Every row gives one point. The window is the flat piece filled in between its corners: a triangle in 3 columns, a solid with four corners in 4, and so on. A path goes straight from each point to the next, and from the last back to the first. After which points does the path pass through the window?

Window (3 x 3):
[[-0.01 -0.54 -0.20]
 [ 0.15 -0.12 -0.15]
 [-0.75  0.55  0.36]]
Path:
(1): [-0.50  0.21 -0.24]
(2): [-0.32  0.27  0.58]
(3): [-0.16 -0.18  0.57]
(4): [-0.16  0.24 -0.29]
(5): [-0.32 -0.40 -0.66]
(6): [-0.19 -0.60  0.36]
(7): [-0.42 -0.35  0.24]
(8): [-0.42 -0.05 -0.10]
Through the window after points: 1, 3

Window:
[[ 0.46  0.17 -0.32  0.17]
 [-0.26  0.03 -0.09 -0.25]
 [-0.58 -0.45  0.80 -0.27]
 [ 0.38  0.47 -0.11 -0.15]]
Path:
(1): [ 0.20  0.86 -0.33  0.37]
(2): [ 0.43  0.06 -0.01 -0.35]
(3): [-0.37 -0.71  0.58 -0.62]
(4): [-0.44 -0.13  0.62  0.00]
(5): [0.14 0.18 0.09 0.14]
(6): [ 0.17 -0.05 -0.10 -0.48]
(7): [ 0.16 -0.17 -0.10 -0.28]
(8): [-0.01  0.11  0.00  0.25]
(9): [ 0.21  0.67 -0.23  0.10]
(10): [ 0.92  0.32 -0.35 -0.38]
(11): [-0.11 -0.33 -0.04 -0.38]
(12): [-0.41  0.20  0.26  0.29]
(13): [-0.68  0.27 -0.15  0.03]
(14): [ 0.60  0.07  0.01 -0.42]
(15): [ 0.66 -0.38  0.05 -0.09]
(16): [ 0.20  0.83 -0.38  0.35]
Through the window after points: 1, 3, 5, 13

Window, 6 rows:
[[ 0.16 -0.29  0.50 -0.03 -0.38 -0.37]
 [ 0.30  0.39 -0.16 -0.12 -0.20  0.52]
 [-0.35  0.47 -0.05 -0.22 -0.23  0.24]
 [-0.14  0.40 -0.60  0.27 -0.26  0.33]
 [-0.01 -0.42  0.17 -0.13  0.15  0.01]
 [-0.05 -0.13  0.94  0.72  0.89 -0.71]]
Path:
(1): [ 0.12 -0.29  0.11 -0.18 -0.07 -0.35]
(2): [ 0.04  0.06  0.20  0.03  0.30 -0.53]
(3): [-0.32 -0.08  0.63  0.61  0.15  0.01]
(4): [-0.09  0.20  0.06 -0.05 -0.48  0.75]
(5): [-0.11  0.23 -0.48 -0.17 -0.22 -0.15]
(6): [ 0.56  0.34  0.04 -0.30  0.36 -0.40]
(7): [-0.77  0.20 -0.10  0.17 -0.68  0.54]
(8): [ 0.00 -0.33  0.38  0.78 -0.35 -0.04]
(9): [-0.13  0.02  0.58 -0.19  0.65 -0.74]
(10): [ 0.13  0.33  0.23 -0.02  0.16 -0.86]
(11): [-0.33  0.05  0.47  0.46  0.15  0.49]
(12): [-0.52  0.08  0.03  0.84 -0.21  0.39]
(13): [ 0.04  0.40 -0.56  0.01 -0.20  0.23]
(14): [ 0.25  0.07  0.46  0.09  0.45 -0.27]
(15): [-0.53 -0.34  0.51  0.36 -0.49  0.15]
(16): [ 0.05 -0.17  0.20  0.48  0.13  0.27]
Through the window after points: 6, 12
